Each row is a point. Each copy is the shape, with its points in the same order, turned, moved and blurred by noise. Is it also mirrored, or only turned?
In the rows, zero is written as 128.

Shape, 8 rows:
[[ 50 183 158]
 [ 96 133 108]
 [210 106 163]
 [104  86 110]
 [ 79 123 187]
 [135 129  99]
 [127  47 149]
 [143 157  99]]
Copy 1:
[[196 194 133]
 [160 132  79]
 [ 61  84 156]
 [112 138  69]
 [120 201 139]
 [135  97  92]
 [ 55 147  73]
 [160  90 117]]
Copy 1 is: only turned
Copy 2, 8 rows:
[[ 50 168 127]
 [128 164 121]
 [165  38 121]
 [161 151  84]
 [ 77 121  74]
 [161 133 133]
 [170 101  47]
 [151 131 162]]
Copy 2 is: only turned
Copy 3, 8 rows:
[[ 47 184 186]
 [131 173 155]
 [154  68 145]
 [150 173 192]
 [ 81 135 230]
 [140 153 137]
 [177 119 216]
 [113 155 115]]
Copy 3 is: mirrored
Copy 4:
[[128 225 111]
 [162 142 107]
 [ 65  56 135]
 [151 117  73]
 [ 95 177  76]
 [157 107 133]
 [109  85  45]
 [146 117 156]]
Copy 4 is: only turned

Shape (12 x 6):
[[ 82  92 109 155 146  48]
 [ 28 153  52 195 133  89]
 [ 93 124 148 160 100  55]
 [113 111 141  83 170 123]
 [118 168 114 143 103  88]
 [210  90 164  62  74 184]
 [176  76 159 144 122  91]
 [151  66 169 156 126 102]
 [124 143 186 161  71 137]
 [129 109 109  75 131 206]
 [139  82  68 123  65 128]
 [144  55 170  81  78 127]]
Copy 1 (12 x 6):
[[ 76 107 180 182 123 159]
 [113 104 148 249  59 182]
 [ 71 153 187 160  95 150]
 [100 123  89 120 168 148]
 [108 146 133 161  65 115]
 [161 140 131  18 136  76]
 [111 160 189 115 166  85]
 [120 156 194 121 168 129]
 [138 211 163 104  92 147]
 [180 104  73  78 135 161]
 [159  79 181 103  96 117]
 [122 140 169  46 146 137]]
Copy 1 is: only turned
Copy 2 (12 x 6):
[[128 119  31 102 140 109]
 [121 133  54  17 138 171]
 [125 155  65 102  94  89]
 [102 112 107 137 204  71]
 [ 90 151 112 111 116 128]
 [124  82 209 218 141  67]
 [157 126  95 196 129  94]
 [175 131  94 175 137  80]
 [148 174 161 124 100  86]
 [113  78 191 132 212 102]
 [128  47 132 132 105 136]
 [146  72 144 167 126  35]]
Copy 2 is: mirrored

Shape:
[[119 184 119 102 130 119 129 162]
 [106 121 131 136 123 136  26 111]
 [ 54 179 128  54  96  74  67 196]
 [189 183 159  85 212 107 136  74]
 [110  84 177 147 117 102 116 155]
 [154 174  56  89 144 136 105 172]
 [199 174 106 154 166  70 138  89]
 [168 167 121 139 226 132 184  82]
 [111  64  92  92 117  93  60 141]
 [202 152 128  76 141  85 154  68]
 [ 42  86 146 166 103 127 107  99]
 [113  91 143 175 172 120  72 120]
 [113  88 124 159  89 172  73 163]]
Copy 1 (13 x 8):
[[110 170 150 118 120 166 158 102]
 [125 162 149 216 165 105 159 149]
 [ 24 198 177 131 164 117 196  70]
 [136 167  65 191  76 203  87  85]
 [124  79 130 149 179 115 150 102]
 [ 93 187 129 119  82 160 184 166]
 [186 149  70 162  65 150 153  83]
 [196 167  64 123  95 190  74 111]
 [ 76 139 114 160 143  54 159 150]
 [135 136  91 168  32 146  99  76]
 [163 126 175 147 208  65 121 118]
 [155 134  99 182 195 118 149 144]
 [126 103 168 154 167 115 177 180]]
Copy 1 is: mirrored
Copy 2 (13 x 8):
[[ 93 118 140 168 123 133 106 159]
 [125  47 104 182 187 151 141  75]
 [110  46  92 145 145 145  34 188]
 [105 173 212 182 186 204 168 153]
 [172  94 125 104 128 143 139  98]
 [ 69 148 136 205 150 116  74 113]
 [122 162 223 177 198 107 161 129]
 [140 196 201 218 142 162 192 137]
 [158 110  79 146 200 135  81  78]
 [102 192 174 138 221 149 160 150]
 [190  65  66 154 136 130 183 115]
 [182  85 143 180 156 148 154  64]
 [124  78  84 147 122 118 138  44]]
Copy 2 is: only turned

Shape (17 x 11):
[[115 113 105 111 136 139 111 147  87 122 136]
 [142 140 134 123 129 119 109 113 141 135 115]
 [ 76 132 137 140 130 146 132 249 122 139 134]
 [143 138 117 140 142 113 124 117 140 118 126]
 [156 128 141 112 111 124 129 113 144 123 139]
 [151 119 139 115 140 118  88 111 154  58 124]
 [154 130  77 129 130 116  99 147 146 132 141]
 [147 118 122 132 135 121 119 116 124 138 110]
 [126 112 138 122 141 112 135 121 143 130 125]
 [ 95 148 128 119  76 122 126 119 144 138 128]
 [120 116 141 146 135 144 132 103 137 132 142]
 [158 132 120 140 127 113 120 138 115 115 142]
 [148 113 120 111 137 115 139 172 149 133 132]
 [145 157  89 121 122 138 133 109 154 129 133]
 [106 106  98 145 109 112 132 138 102 124 131]
 [151 111 137 130 117 125 108 105 157 139 133]
 [152 106 138 139 137 156 126 154 146 111  98]]
Copy 1, 17 rows:
[[158 150 141 151 129 130 132 150 146 101 142]
 [145 119 119 111 131 132 126 103 123 140 128]
 [116 116  76 179 147 153 106 177 178  64  83]
 [149 138 122 119 149 109 135 103 125 135 110]
 [142 137 115 122 129 143 149  82 140 143 128]
 [194 154 143 113 146 166 133  96 117 156  89]
 [184 112 122 125 148 103 134 100 152  97 120]
 [152 131 115 133 127 111 130 110 114 137 133]
 [134 138 121 143 151 133 127 100 117 136 123]
 [101 124 130 110 108 145 116  87 145  98 118]
 [117 130 141 148 132 120 137 105 137 155 112]
 [164 154 104 125 136 114 136 108 151 130 119]
 [154 126  87 155 162 139 144 104 136 105 123]
 [140 115 136  99 139 111 164  92 136 113 120]
 [138 161 133 152 118 104 114 114 140  92 120]
 [150 116 125 138 125 131 130  75 130 151 124]
 [161 119 101 158 124 141 153 126 113 134  89]]
Copy 1 is: mirrored
Copy 2 (17 x 11):
[[131 104 163 152 127 150 102 133 129 154 125]
 [120 141 120 119 142 112 100 124 123 125 147]
 [115  82 186  99  64 148 161 156 171 166 174]
 [122 145 125 134 159 122 118 123 143 127 148]
 [137 148 135 115 151 131 117 114 101 111 151]
 [106 131 129 172 161 125 105 133 111  77 176]
 [132 150 178 127 159 118  94 139 158 127 145]
 [116 153 129 130 140 127 107 130 125 134 124]
 [133 141 124 135 135 113 136 135 117 129 141]
 [156  99 118  79 138 126 112 137 129 112 138]
 [138 132 121 136 127 121 136  98 131 117 125]
 [128 152 143 135 149 156 110 123 139 133 155]
 [124 150 173 120 135 122 141 149 122 141 159]
 [127 131 149 104 184 109 110 107 140 123 134]
 [148 118 139 132 137 157 124 153 152 136 112]
 [137 160 132 122 133 112 108 118 116  98 136]
 [ 76 141 154 130 121 131 139 130 124 109 139]]
Copy 2 is: only turned
Copy 3, 17 rows:
[[126 107 179 120 122 133 124 133 116 131 128]
 [133 135 125 135 160 110 144 127 149 124 136]
 [ 82 144 168 196 120 180  78 164  91 130 101]
 [134 137 122 137 143 112 141 100 128 117 139]
 [151 122 109 134 158 108 150 140 123 136 136]
 [131 122 139 146 152  62 176 126 104  88 140]
 [136 150 157 132 168 109 118  99 101 142 151]
 [146 118 133 130 146 110 121 115 148 125 136]
 [152 135 127 154 125 111 141 129 141 127 130]
 [116 161 116 114 143 119 144 152 134 157  94]
 [146 138 111 121 117 122 129 143 135 109 144]
 [123 107 127 138 144 114 129 108 110 133 146]
 [155 128 145 179 151 127 119 126 106 141 128]
 [151 154 123 108 169 133 145 106 115 127 127]
 [124 125 146 119 106 115 108 115 117 148 110]
 [153 140 113 129 154  91 129 142 136 128 151]
 [146 117 132 157 156 111 104 137 119  83 117]]
Copy 3 is: mirrored

Shape (17 x 12):
[[119  88  86 119 142 107 110 234 139 135 175  96]
 [116 142 144 127 130 116 159 139 137 136  38 233]
 [100 121 135 156 116  83 122 116 130 148 117 185]
 [ 87  53 149  75 147 106 152 131 137 144 155 101]
 [ 97  53 105 145 150 133 158 130 120 117 190 124]
 [ 85 152 134 140 136  68  80 127 126 107 140 113]
 [104 123  87  85 128  68 161 103 124 176 171 128]
 [120 123 138 122 137 137 131 104 144 158 174  94]
 [149 150 149 120 146 124 134 132 108 137 171  98]
 [169 141 102 140 124 109 127 125 126 130 121  94]
 [134 128  99  99 139 124 142 121 117 109 171 111]
 [ 98 150  88 127 138 131 117 122 126 118 129 149]
 [113 139 103 141 145 142 150 102 129 129 179 120]
 [156 131 132 119 131 129 166 109 176 118 186 100]
 [ 86 142 144 121 109 114 163 129 124 135 109  95]
 [ 97 146 127 106 110 135   7 120 131 114 155  99]
 [145 112 144 138  79 136 153 109 132 121 163 202]]
Copy 1, 17 rows:
[[ 96 104 176  92 136 130 151 221 116  63  96 102]
 [ 89 120  43  65 126 208 144  98 159 170 124 137]
 [109 139 105  79 141 158 114  94 120 131  78 145]
 [102 141  83 113 127  68 147 200 100 127  68 154]
 [ 87 141 153  94 147  59 169 151 124 111  98 172]
 [141 108 123 147 126 134  81 120 116  90  87 138]
 [110 178 104 115 191 111 109 161  68 131 110 136]
 [114 160 152 136 103  99 116 160  97 148 107 147]
 [106 144 144 146  94 126 135 144  73 123 134 138]
 [151 152 147 106 107 158 123 152  96 112 148 156]
 [132 144 136 138 144 106 153 152  98 116 143 134]
 [121 136 125 128 148 133 120 122 152 124 138 123]
 [105 151 161 132 136  97 128 132 113 141 143 154]
 [141 123 166 126 122 104 150 164  73 177 130 153]
 [111 126  87  95  97 108  89 150 102 131 135 136]
 [178 147 155 176  86 123 101 133 157  93  71  88]
 [117 148 132  72 123 124 180  75  99 175 103 117]]
Copy 1 is: mirrored
Copy 2 (17 x 12):
[[142 152  61  63  97 163 207 121 124 151 150 165]
 [ 89 175 196 149 192 145  90 164 118 142 147 138]
 [ 68 136 143 154 144 115 141 125  82 148 137 143]
 [124 189  48 149  96 109 128  83 142 125 153 146]
 [151 148  66 152  85 108 154 105 122 189 108 144]
 [ 87 100  93 132 149  92 194 128 100 105 157 117]
 [104 154  57 114 101  98 100 120  50 117 131 133]
 [114 118  90 123  79  88 132 104 130 103 107 149]
 [129 126 113  84  95  81 149 105 126 103 114 113]
 [131 104 122 110 104 146 147 118 102  94 110  99]
 [137 122  70  99 106 106 129 128 121 134 116  98]
 [115  99  97 118 154 117 129 148 111 142 122 138]
 [132 102  91 125  96  84 129 139 112 143  95 138]
 [115 133  92 118  46 101 132 149 138 115  99 106]
 [138 119 122 142 107 103 120 123 115 100 180 137]
 [ 52  45  64  92 148 113 175  89 162 110 140 132]
 [ 68 138 153 125  93 108 102 128 121 196 116 105]]
Copy 2 is: mirrored
Copy 3, 17 rows:
[[144 123  66 144 155  90 156 111  55 165  80 142]
 [ 98 157 163  87 172 120  75 164 190 139 174 185]
 [130 120 170  96 173 136 123 127 150 156 153 116]
 [ 48 142  96 144 174 114 171 110 115 130 110  87]
 [113 130  96 113 147  74 144 119 105 115 107  49]
 [115  68 176 118 138 139 157  92 113 142 103 139]
 [101 106 132 186 155 102 168 133 149 190 140  78]
 [102 126 124 165 121 154 132 117 123 135  99  71]
 [116  89  95 157 116 153 125 119 150 135  86 106]
 [156 119 129 158 114 140 158 145 153 123  94 134]
 [112 103 107 159 100  97 148 115 144 133 114 105]
 [120 109 156 133 106 102 121 134 119 137 141 130]
 [122 109 135 155 104 108 113 126 131 127 109  69]
 [123 151 116 175 108 119 126  87 164 130  75  83]
 [ 99 105 146 177 170 135 128 127 138  94 126 130]
 [109  93 149 127  68 182 167  78  61 136 138 140]
 [145 149 111 108 135 128 100  90 182 133 174  87]]
Copy 3 is: only turned

Shape, 17 rows:
[[200 159 164 166  77  72 160 203 133  96 165 130]
 [138 151 145 166 205  65 177 240 135 120 185 158]
 [105 160 140 100 172 158  77  96 181 161  86 107]
 [ 86 124 107 169 122 136  59  99 168 130 122  38]
 [ 98 123  63 133 159 209 119 123 184 136  92  94]
 [134 126 124 199 134 162 119  83 138 150  74 112]
 [143 110 185 126 182 118 171 145 150 146 184 182]
 [115 161 140 129 131 134 176 124 141 123  92  27]
 [177 125 129 156 121  99 165 206 162 168 167 111]
 [168 119 111 135 133  12 192 186 151 142 136 159]
 [148  90 142 196 180  84 203 198 132 126 140 139]
 [217 127 147 147 139  49 147 229  97  69 126 150]
 [184 127 128  72 203 141 109 144  74 207 185 134]
 [ 91 215  70 168 127 188 110  87 149 155  93  92]
 [ 45 132 125 183 107 138 117 143 119 162  66 111]
 [178 132 176 132 202 141 124 196 151 214 113 150]
 [153 105 157  88 147 148 151 209 117 160 151 181]]
Copy 1, 17 rows:
[[ 25  95 132  62 160  81 104  89  95 135 132 154]
 [110 145  89  56 140 128  41  50 155 156 143 167]
 [125 116 101 136  95 172 199 135 189 130 104  39]
 [107 101 164 127  71 146 174 157 167  73 187  45]
 [138 110 108 127 136 187 183 199 215  92 153  98]
 [133  88 141 154 185 136 172 143 154 105 155  49]
 [140  78  63 121 129 109 112  59 158 138  98 155]
 [ 67  95  95 133 114 141 164 165 147 174 207  80]
 [ 58 110 122 101 148 151 130  72 139 119 154 179]
 [ 67 116 141 136 144 154  51  91  98 163 105 175]
 [137  93 120  99 172 140  65  79 131 157 174 169]
 [ 88 135 165  42 166  84  91 101  88 188 112 174]
 [141 194  89 163 113  91 201  61 175 143 106 173]
 [ 80 146  94 150 160 149 168 186 201  78 159  21]
 [136 126  93 129 145 177 142 154  93  83 177  43]
 [135 140  94 100 164 178 185  29 161 159 111 134]
 [135 132  58  88 145 133 160  90 119 129  92 191]]
Copy 1 is: only turned
Copy 2, 17 rows:
[[ 98 162 208 165 183  63 154 114 146 154 159 131]
 [ 66 200 147 115 212 117 183 143 165 133 203 195]
 [ 75 105  36 116 126 193 158 128  74 137 147  75]
 [156 133  56  71 101 145 185 127 106 115 103  46]
 [101 130  71  90  70 210 187 122 131 201 119  92]
 [120 130  57 126  84 130 144  57 110 148 107 117]
 [ 72  84 105 143 174 134 150 146 150 126 222 183]
 [ 90 158  67 109 122 121 111 176 127 174  87 102]
 [124 188 141 161 158 108 178 142 131 169 177 147]
 [118 210 141 164 214 158 100 117 183 121 196 167]
 [ 90 180 105 139 160 108 159 120 205 140 175 188]
 [ 68 175 179 179 239 104 166  98 190 120 123 160]
 [113  84  67 177 226 187 187 160  68 140 142 223]
 [109 146  79  69  66 178 150  71  51 175  89 109]
 [ 89 185  93 117  46 149 159 113 109  75 109 113]
 [ 58 152  47 212 172 145 197 129 102 155 193 176]
 [ 65 118 139 199 164 175 185 161 122 140 174 188]]
Copy 2 is: only turned

Shape (15 x 12):
[[121 149 140 126 113 164 113 111 122 100 140 121]
 [116 118 123 124 155 121 124 126 153 149 130 139]
 [145 138 110 123 146 118  97 145 133 131 125 121]
 [116 108 133 123 115 102  87 122 115 117 123 126]
 [146 131 138 113 157 107 118 110 122 127 192 134]
 [120 205 122 125 107 131 126 126 136 130 120 103]
 [144 119 178 102 134 121 105 149 138 147 168 137]
 [122 110 113 101 124 109 117 117 111 156 131 125]
 [169 112 136 139 116 168 102 112 120 159 133  89]
 [171 117 113 130 102 117 128 121 142 157 132 133]
 [136 121 112 111 112 109 105 139 162 138 145 114]
 [149 115 119 115 115 179 113 127 114 152 171 129]
 [138 109 128 102 150 127 134 123 111  98 124  97]
 [123 114 130 140 116 101 120 121 128 133 133  59]
 [124 117 136 217 107 109 129 249 117 129 142 103]]
Copy 1:
[[157  94 151 156 143 110 161 125 110 130 152 124]
 [142 151 126 126 133 149 146 133  99 120 129 140]
 [165 129 121 166 141 145 135 156 115 114 108 135]
 [140 104 113 161 119 143 150 143 112  84 144 160]
 [129 177 136 161 140 117 189 133 139 112 127 147]
 [177 109 142 115 143  93 121 173 134 131 146 101]
 [110 130 117 140 136 129 203 142 119 134 104 143]
 [137 129 118 142 149 147 128 142 134 116 133 177]
 [130 109 110 177 168 157 141 126 135 164 142 120]
 [126 129  90 142 165 138 126 120 132 116 120 128]
 [133 133  91 146 160 121 140 157  96 121 117 149]
 [132 121 146 171 189 134 161 113 129 155 119 150]
 [150 134 128 180  93 122 134 125 114 139 140 157]
 [110 124  98 173 122 128 121 170 115 130 168 141]
 [ 61  94 153 184 125 146  98 195  77 100  68  78]]
Copy 1 is: mirrored
Copy 2:
[[116 147  88 111  75 152 126 112 120 117 109 129]
 [124 136 137 131 132 122 157 114 145 115 140 142]
 [136 125 142 116  99 158 131 117 151 128 150 148]
 [124 153 114 113 130 172 130 148 149 133 128 139]
 [111 179 157 146 111 164 149  96 147 137 102 159]
 [137 136 111  64  85 119 100  85 147 125 115 151]
 [105 154 159 128  88 141 166 139 164 142  92 124]
 [120 171 127 121 130 133 136 126 153 147 155 130]
 [123 158 155 105  74 136 137 138  83 127 152 122]
 [107 155 174 115 119 125 107 135 127 113 146 131]
 [120 143 142 129 107 129 117 148 158 128 136 163]
 [119 179 143 150  65 134 136 123 120 117 142 111]
 [100 124 113 135 110 159 134 109 119 166 141 145]
 [145 148 127 108 125 133 117 140 103 172 128 166]
 [227  71 170 142 121 136  91 153 123 143  74  96]]
Copy 2 is: only turned
Copy 3, 15 rows:
[[100 143 137 118 119 101 121 145 135 104  87 132]
 [128 138 140 103 134 130 144 102 131 126 151 120]
 [129 121 153 112 151  98 124 119 124 138 124  99]
 [101 113 155 144 150 141 126 140 127 124 124 108]
 [110 140 126 114 163 111 125 131 190 141 143 131]
 [105 138 153 120  98  80  71 102 131 109 114 112]
 [120 126 157 147 165  88 161 120 166 116 146 147]
 [118 156 162 142 147 145 125 123 132 139 148 107]
 [ 85 175 127 146 157  90 154 109 113 138  99 107]
 [126 157 128 143 178 117 117  89 120 117 124 115]
 [123 138 146 126 163 103 125 120 127  98 149  96]
 [105 189 146 121 170  94 137 132 133 128 113 147]
 [139 144 120 139 119 116 134 157 142 151 119 103]
 [ 83 135 113 157 130 105 119 132 110 130 152  87]
 [113  65 113 139 167  51 108 135  37 152 162 176]]
Copy 3 is: mirrored
Copy 4:
[[126 119 129 115 118  97 170 120 109 101 118 141]
 [130 134 124 160 132 119 110 129 144 117 147 150]
 [128 130 130 128 107 143 131 151 150 121 136 140]
 [148 118 143 133 135 100 137 142 148 161 124 146]
 [123  93 129 157  97 122 115 120 161 109  84 146]
 [ 81 146 101 117 117 131 152 146 102 135 113 118]
 [136 134 164 152  84  97  99 105 139 119 111 122]
 [122 110 142 162 152 111 123 155 155 134 126 126]
 [ 84 118 196 114 135 102 128 136 141 101 136 129]
 [120 155 172 158 148 147 128 145 148 115 112 130]
 [114 142 143 154 117 126 150 130 168 145 135 134]
 [115 134 157 136 134  86 142 131 162  71 115 115]
 [137  77 144 135 123 138 144 125 131 124 139 122]
 [ 90 108 152 118 153 131 139 110 153 167 138 137]
 [148 195 136  43 156 156 108  55 177 153 124 109]]
Copy 4 is: only turned

Shape:
[[ 88 165  88 129  82 144 160 138  59 109  81 185]
 [172  58 106  47  89 124 126 135 116 151 163  39]
 [144 111  57  54 147  48  96 116 154 110 162 140]
 [ 96 172  67 155 133 182 132 123  90 153 164 151]
 [113 166 129 193 134 159 155  99 148 150 120 129]
 [117  71 120  67 116  86 132 112 124  53 210 156]
 [ 89 197 112 125 143 145 161  58 107 149  79 138]
 [164  38 110  86 154 113  63 133 103 131 127 111]
 [ 80 141 109  99 125  76  88 155 120  99 150  91]
 [145  67 114 109  94  63  92 118  39 137 147  72]
 [191  78 102 132 126  73 156 151  80 123 148  85]
 [123 178  89 146 101 146 158 158 139 122 113 157]
 [123 198  63 166 127 181 148  98  73  68  93 112]
 [156 235  98 181  83 173 133  78 112 164 132 157]
 [208  80 170  63 119  96  63 146 103 120 151  68]
 [149 202 121 133 156 164 180 144  58 153 146 134]]
Copy 1:
[[ 92  69  98 141  94   7 119  78 107 117 126 109]
 [120  74 169  76 100 157 210 187 183  60  86 120]
 [ 87  85  50  58 100 166 203 154 116 156 128 105]
 [ 93  27 135 146 142  84 113 108  81 106 173 148]
 [123  80 151 182 104 128 122  64 122 123 189 134]
 [118  93 108 114  80 142 152 212  83 173  86  72]
 [104  58  81 194 103 108 120  47 132 107 129 149]
 [104 125 132  66 162 141 174 164 169 153  88 144]
 [ 95 145  82 104  96 118 158 167  97  92 150 138]
 [ 72 108 132  66  76 109 138 190 196 103  93 158]
 [146  81 138  73  80 113 148 180 203 132 145 122]
 [126  67 128 129  96  63 164  72  95 113 180 106]
 [114  41 102 203 104  33 166 111 128 130 165 182]
 [101  17 155 155  68  96 128  36  97 127 180 187]
 [152 133 162  47  79 156 195 168 166 123  72 182]
 [178  22 112 128 109  72 103  99 125  93 152 168]]
Copy 1 is: mirrored
Copy 2 (16 x 12):
[[163 123 115 154  92 172  27 176 101 108 132 125]
 [ 58 167  84 120 136  74 145 145 191 202 120 100]
 [133 128  54 109 120  91 148 140 181 138 188 213]
 [154  59 110 187 132 147  98 130  95 142 171  95]
 [133 114 177 150 118 160 137 128  92  99 193  80]
 [ 90  95  70  92  98  47  97 115 182  80 144 163]
 [151 155 173 174 143 140  82 135  61 115 186 145]
 [141 168  38  91 175  90 155 138 176 127 137 101]
 [117 115  72  93  93 110 151 141  89 139 127 164]
 [ 92 192  24  91 103 100 105 118 129 165 147  86]
 [ 69 159  60  89 118 165 116 104 178 148 161  99]
 [144  93 146 158  93 186 115 166 132 116 150 130]
 [ 90 114 102 206 141 193  84 174  65  80 163 120]
 [153 127 148 248  72 177 115 129  96 115 205  94]
 [ 94 208  48 119 120  90 187 103 186 135  92 106]
 [126 112 131 192 135 195  86  73 110 139 130 112]]
Copy 2 is: mirrored
